Every row gives one point. The window is the flat piece filled in between its corners: a triangle in 3 columns, a solid with four corners in 4, and so on. A path goes straight from each point to the next, and from the last back to the first. List the points from which the path goes on through the window.
In the rows, zero is written as 128.

Window (3 x 3):
[[132 130 148]
 [130 126  73]
 [170 144 165]]
Path:
(1): [130 113 108]
(2): [159  98  84]
(3): [115 143  77]
(4): [126 155  98]
(5): [121 102 107]
(6): [136 104  75]
(7): [131 139  88]
(8): [104 163  86]
(9): [152 107 148]
(10): [152 108 155]
(11): [159 166 127]
(12): [134 141  84]
Through the window after points: 2, 6, 8, 10, 12

Window (4 x 4):
[[111 142  77 106]
 [145 173 135 189]
 [113 125 147 132]
 [128 100 124 115]]
Path:
(1): [133 186 118 124]
(2): [123 103  88 156]
(3): [125 104 153 182]
(4): [116 150 143  89]
(5): [136 143 141 111]
(6): [104 144 116 159]
(7): [115 131  90 146]
(8): [141 152 108 100]
(9): [161 197 170 164]
(10): [131 139 133 176]
(11): [110 113 143 178]
(12): [144 169 103 134]
(13): [152 152 116 137]
(14): [111 150 120 186]
(15): [110 130 130 188]
(16): [150 127 165 116]
Through the window after points: 11

Window (6 x 6):
[[136 144 159 155 122 161]
 [160 127 140 107 123 165]
 [104 137 110 113  96  91]
 [116 201 162 133 166 143]
 [200 114 105 168 158 128]
 [ 46 105 136  80 147 103]]
Path:
(1): [136 148 183 107 144 122]
(2): [ 85 160 107 141 149 125]
(3): [ 99 162 113 105 132 146]
(4): [115 121 159 137 123  84]
(5): [144 127 152  82 114  86]
(6): [ 99 139 134 161 155 153]
(7): [119 120 103 111 132 125]
(8): [141  76 156 133 120 117]
(9): [174 125 182 120 176 108]
(10): [137 160 104 139  96 157]
(11): [128 137 130 111 134 163]
(12): [154 123 161 123 119 133]
(13): [124  98 144 105  94  73]
(14): [ 57 171  93 112 145 141]
(15): [107 117 101 141 117 140]
(16): [145 132 143 107 113  94]
Through the window after points: 3, 11, 13

Window (8 x 8):
[[ 62 147 127 101 168 140 162 193]
 [ 77 103 138  87 116  95  99  86]
 [169 153 140 127 162 142 174 161]
 [165  98 106 116 126 123 122 157]
 [108 164 130 134 181 109 125 172]
 [162 199 124 142 112 139 102  89]
 [139  75  99 127 120  99 182 159]
 [ 99 145 163 130 106 122 104 117]]
Path:
(1): [148 114 133 151 145 128 142 148]
(2): [110 114 123 134 156 123 149 149]
(3): [142 131 111  94 114 110 181 189]
(4): [125 172 118 125 140  93 123 162]
(5): [137 134 136 139 162 158 150 149]
(6): [ 97 117 128 165 145 171 131 150]
(7): [125 160 129  98 145 107 162 154]
(8): [115 143 139 108 113  94 143 165]
(9): [ 89  92 117 104 166 136 131 149]
(10): [145 146 123 145 134 139 146 119]
(11): [128 192 142 113 130 117 100 168]
(12): [114 113  95  62  96  93 169 151]
Through the window after points: 2, 12
